Rows are points. Two turns around zero, p and q, are shown by what they do to some points. Where does a point land after both, in the order given? Backwards means that the second turn is done in reverse. Each puzzle has new turns, and all numbers are rounded.

Turn p:
[0.36 0.05] => [0.36 0.01]
[ 0.00 -0.10] => [-0.01 -0.10]
[-0.36  0.05] => [-0.35  0.09]
Turn q:
[-0.06  0.15] => [0.07 0.15]
[-0.09 -0.01] => [-0.07  0.06]
[ 0.52 -0.27] => [ 0.17 -0.56]
[-0.12  0.11] => [0.00 0.16]
[-0.25  0.01] => [-0.17  0.19]
Where do these land?
p, then q: [0.42 0.08] => [ 0.32 -0.29]
q, then p: [0.08 0.17] => [0.18 0.04]
q, then p backwards: [-0.13 -0.12] => [-0.18 -0.01]
q, then p: [-0.43 -0.13] => [-0.36  0.26]
p, then q: [0.06 0.00] => [ 0.04 -0.05]

Turn p:
[ 0.00 -0.01  0.04  0.27] => [ 0.04  0.16 -0.14  0.17]
[ 0.21 -0.26  0.22  0.11] => [-0.13 -0.18 -0.18  0.30]
[-0.23  0.19 -0.22 -0.32] => [ 0.02  0.05  0.27 -0.41]
[-0.06  0.47 -0.08 -0.06] => [ 0.35  0.14  0.27 -0.13]
[ 0.13 -0.29 -0.05  0.35] => [-0.09  0.06 -0.43  0.18]
[ 0.18 -0.33  0.01 -0.30] => [-0.24 -0.40 -0.08 -0.08]
[-0.24  0.22  0.08 -0.05] => [ 0.03  0.18  0.28 -0.03]
Turn q:
[-0.04  0.06 -0.05  0.01] => [-0.04 -0.06 -0.04  0.03]
[ 0.42  0.10  0.08 -0.02] => [ 0.15  0.35 -0.12  0.18]
[-0.18  0.04  0.14 -0.35] => [-0.36  0.11  0.04 -0.19]
[ 0.02  0.08 -0.25  0.51] => [ 0.32 -0.35 -0.06  0.31]
[-0.12  0.01  0.28  0.11] => [-0.07  0.01  0.30  0.09]
[ 0.34 -0.17  0.01 -0.28] => [ 0.12  0.38 -0.15 -0.20]
[-0.44 -0.12 -0.21  0.01] => [-0.12 -0.43  0.03 -0.23]
Where do these land?
q, then p: [ 0.09  0.18 -0.37  0.28] => [ 0.01 -0.01 -0.50 -0.05]
q, then p: [-0.33  0.12  0.31 -0.04] => [-0.28  0.21  0.24  0.20]
p, then q: [-0.07  0.12  0.03 -0.21] => [-0.08  0.17  0.16 -0.06]
q, then p: [-0.04  0.04  0.46 -0.19] => [0.04 0.22 0.42 0.17]
p, then q: [ 0.09 -0.22 -0.33  0.09] => [-0.04 -0.12 -0.34 -0.20]
p, then q backwards: [ 0.25 -0.25 -0.10  0.07] => [-0.03  0.15 -0.34 -0.03]

Turn p:
[-0.30 -0.05  0.03  0.00 -0.01  0.05] => [-0.04 -0.02 -0.06  0.15  0.03  0.26]
[ 0.14 -0.25 -0.19 -0.37 -0.21  0.22] => [ 0.31  0.19  0.03 -0.38  0.18  0.19]
[ 0.13  0.55 -0.15  0.11 -0.03  0.05] => [-0.44  0.19  0.19 -0.02  0.13 -0.28]
[-0.19  0.00  0.50  0.04 -0.05 -0.55] => [-0.17 -0.58  0.06  0.08 -0.45  0.13]
[-0.11 -0.19  0.02  0.11 -0.26  0.20] => [ 0.09  0.26 -0.05  0.02 -0.16  0.25]
[ 0.18 -0.16  0.01 -0.06  0.26  0.17] => [ 0.33  0.01  0.03  0.08  0.14 -0.16]
[ 0.14  0.08 -0.21  0.18  0.30 -0.14] => [-0.07 -0.06 -0.21  0.09  0.12 -0.37]
Turn q:
[-0.40  0.17 -0.31  0.03 -0.27 -0.30] => [-0.45  0.24 -0.12  0.32  0.23  0.12]
[ 0.24 -0.55  0.06 -0.09  0.17  0.07] => [ 0.29 -0.46 -0.18  0.04 -0.21 -0.18]
[ 0.30  0.11  0.03 -0.26 -0.06 -0.33] => [ 0.07  0.31 -0.07  0.12 -0.26 -0.31]
[-0.15 -0.01 -0.15  0.36 -0.16  0.20] => [-0.11 -0.09 -0.07 -0.05  0.10  0.45]
[0.09 0.08 0.29 0.08 0.28 0.07] => [ 0.28 -0.03  0.31 -0.10  0.01 -0.03]
[ 0.06 -0.05 -0.04  0.03  0.25  0.35] => [ 0.22 -0.19 -0.03 -0.29  0.16  0.03]
[-0.13  0.26  0.13 -0.16 -0.21 -0.07] => [-0.29  0.22  0.17 -0.05 -0.04 -0.09]
Where do these land?
p, then q: [-0.12  0.19  0.10  0.25  0.06  0.66] => [ 0.19  0.34  0.47 -0.11  0.08  0.41]
p, then q: [-0.15  0.10 -0.18  0.15 -0.15 -0.03] => [-0.18  0.05 -0.02 -0.04  0.26  0.07]
p, then q: [-0.11 -0.25  0.28 -0.07 -0.17 -0.21] => [-0.15 -0.22 -0.20 -0.20 -0.27  0.06]
p, then q: [-0.20 -0.26  0.09 -0.15 -0.17 -0.17] => [-0.08 -0.22 -0.24 -0.28 -0.09  0.00]
p, then q: [ 0.15 -0.04 -0.04 -0.47  0.45 -0.19] => [ 0.44 -0.32 -0.09  0.23 -0.09 -0.35]
q, then p: [ 0.10  0.32  0.02  0.17 -0.19  0.21] => [-0.05  0.11  0.36 -0.04  0.23  0.15]
p, then q: [ 0.00  0.13 -0.12  0.19  0.33 -0.19] => [ 0.05 -0.05 -0.10  0.40  0.16  0.10]
p, then q: [ 0.33 -0.19 -0.14 -0.06 -0.15 -0.08] => [-0.06  0.21 -0.18 -0.02 -0.13 -0.32]

Turn p:
[ 0.01  0.37 -0.40 -0.07 -0.21 -0.33  0.00  0.43  0.25] => [ 0.30  0.12 -0.33  0.56 -0.07  0.10 -0.09  0.15  0.36]
[-0.18 -0.10 -0.04  0.18  0.22  0.02 -0.05 -0.10  0.03] => [-0.30  0.01 -0.02 -0.08  0.07  0.11  0.11 -0.08  0.06]
[ 0.24  0.23 -0.26 -0.07 -0.16  0.09  0.17 -0.42  0.02] => [ 0.25  0.47  0.26  0.03 -0.16  0.09  0.02 -0.17 -0.08]
[ 0.24  0.07  0.19  0.13  0.12 -0.23  0.12 -0.04 -0.10] => [ 0.02 -0.09  0.30  0.13  0.12 -0.23  0.13 -0.04  0.09]
[-0.01 -0.01 -0.37 -0.36  0.19  0.04  0.36  0.05  0.26] => [ 0.27  0.34 -0.06 -0.21  0.13  0.26  0.01  0.26  0.35]
[-0.13  0.28  0.11  0.22  0.22 -0.19 -0.11 -0.14 -0.20] => [-0.33  0.09  0.08  0.27  0.13 -0.17  0.24 -0.03 -0.10]
[-0.21  0.22  0.64  0.23 -0.33  0.06 -0.13  0.26 -0.21] => [-0.17 -0.53  0.06  0.35 -0.14 -0.14 -0.04  0.25 -0.51]
[-0.02 -0.30  0.40 -0.06  0.10 -0.02  0.01  0.30 -0.12] => [-0.03 -0.48 -0.02 -0.20  0.17 -0.19 -0.03  0.17 -0.03]
[ 0.00 -0.46  0.03  0.19 -0.02  0.57 -0.15 -0.10 -0.28] => [-0.16 -0.21  0.02 -0.44  0.13  0.21 -0.23 -0.38 -0.40]
[-0.20 -0.26 -0.48 -0.03 -0.27 -0.14  0.00 -0.10  0.02] => [ 0.22  0.10 -0.38 -0.08 -0.16  0.26  0.23 -0.29  0.09]
[ 0.11 -0.06  0.11 -0.06  0.14 -0.04 -0.01 -0.01  0.36] => [-0.09  0.00  0.11 -0.12 -0.14 -0.07 -0.11  0.12  0.30]
[ 0.15  0.02  0.08 -0.29  0.00  0.18 -0.21 -0.13 -0.02] => [ 0.02  0.18 -0.01 -0.20 -0.07 -0.23 -0.23  0.02 -0.15]
Turn q:
[ 0.05 -0.20  0.15 -0.37 -0.35 -0.11  0.45  0.16  0.13] => [ 0.22  0.21 -0.18 -0.58 -0.05 -0.26 -0.17 -0.06 -0.12]
[-0.31  0.52 -0.73  0.19  0.05  0.15  0.00  0.16 -0.08] => [-0.52  0.33  0.03  0.12  0.00  0.55  0.13  0.53 -0.01]
[ 0.11  0.03  0.15 -0.10 -0.06  0.24 -0.02 -0.13 -0.11] => [ 0.01 -0.15 -0.04 -0.05 -0.08  0.15 -0.12 -0.25 -0.04]
[ 0.14 -0.11  0.15  0.17  0.17 -0.08  0.32  0.00 -0.14] => [ 0.19  0.21  0.00  0.11  0.16 -0.08  0.10 -0.23 -0.24]
[ 0.05  0.20 -0.53  0.16 -0.04  0.07 -0.25  0.00  0.00] => [-0.13  0.06  0.01  0.26 -0.22  0.33  0.00  0.40  0.09]
[-0.01 -0.05  0.02 -0.07 -0.04  0.11  0.00 -0.15  0.55] => [ 0.28 -0.16 -0.09 -0.25  0.09  0.11  0.13  0.11  0.35]
[ 0.11  0.16  0.22  0.11  0.06  0.03 -0.23  0.12  0.11] => [ 0.08 -0.27  0.24  0.07  0.16  0.04 -0.10  0.05 -0.02]
[-0.16 -0.23  0.14  0.21 -0.11  0.07 -0.06  0.02 -0.06] => [-0.01 -0.11  0.16 -0.04 -0.16 -0.13  0.26 -0.11 -0.07]
[-0.01  0.24  0.17  0.05  0.12 -0.59 -0.10 -0.48 -0.07] => [-0.02  0.27  0.23  0.35  0.19 -0.23 -0.22 -0.24  0.50]
[ 0.18 -0.27  0.14  0.22  0.17  0.06 -0.15  0.14 -0.19] => [ 0.12 -0.22  0.05  0.29 -0.06 -0.14  0.12 -0.09 -0.31]
[-0.14 -0.29  0.13 -0.57  0.03  0.05  0.05  0.15 -0.15] => [-0.21 -0.17 -0.42 -0.28 -0.02 -0.34 -0.14 -0.13 -0.14]
Where do these land?
p, then q: [-0.11  0.21  0.14 -0.32 -0.25 -0.07 -0.50 -0.15  0.20] => [-0.21  0.30  0.33 -0.05 -0.36 -0.10 -0.22  0.34  0.08]
q, then p: [ 0.05  0.26 -0.38 -0.12  0.12  0.16  0.30 -0.07 -0.08] => [-0.10  0.33 -0.11  0.14  0.16  0.30 -0.26  0.06 -0.20]
q, then p: [-0.02  0.33 -0.01  0.29  0.28 -0.03  0.20  0.07 -0.28] => [-0.39  0.06  0.22  0.14  0.28  0.07  0.08  0.08 -0.28]
q, then p: [-0.11 -0.37  0.18 -0.03 -0.07  0.26 -0.12 -0.18  0.23] => [ 0.35  0.00  0.10 -0.35 -0.18  0.09  0.12 -0.09  0.20]
q, then p: [-0.06 -0.28  0.24  0.12 -0.41  0.24 -0.33 -0.03  0.09] => [ 0.36 -0.32  0.06 -0.34 -0.35 -0.10  0.09 -0.03 -0.06]
p, then q: [ 0.00 -0.03 -0.44  0.14  0.17 -0.12  0.19 -0.21  0.00] => [ 0.10  0.07 -0.07 -0.11  0.28  0.41  0.04 -0.15  0.17]
p, then q: [ 0.33  0.30  0.06 -0.25 -0.12  0.22 -0.33 -0.14  0.10] => [-0.18 -0.08  0.43  0.19 -0.13 -0.09 -0.38  0.11  0.16]
q, then p: [ 0.05 -0.18  0.08  0.20  0.32 -0.28  0.08  0.40 -0.05] => [-0.02 -0.16  0.11  0.24  0.45 -0.19  0.27 -0.07  0.11]
q, then p backwards: [-0.10  0.35  0.13 -0.34 -0.06 -0.13 -0.06 -0.01  0.39] => [ 0.19 -0.25  0.00 -0.15  0.41  0.15  0.07  0.28  0.21]
p, then q: [ 0.22  0.12 -0.09  0.04 -0.11 -0.07  0.30 -0.17 -0.02] => [ 0.26 -0.03  0.17 -0.02  0.13  0.13 -0.15 -0.23 -0.07]
q, then p: [-0.11 -0.38  0.09 -0.04  0.10 -0.11  0.13 -0.03 -0.24] => [ 0.14  0.15  0.03  0.15 -0.02 -0.02  0.42 -0.14  0.04]
q, then p: [-0.14 -0.33 -0.01  0.31  0.03 -0.07  0.12  0.52 -0.34] => [ 0.24 -0.22  0.04  0.26  0.35 -0.12  0.48  0.04 -0.29]
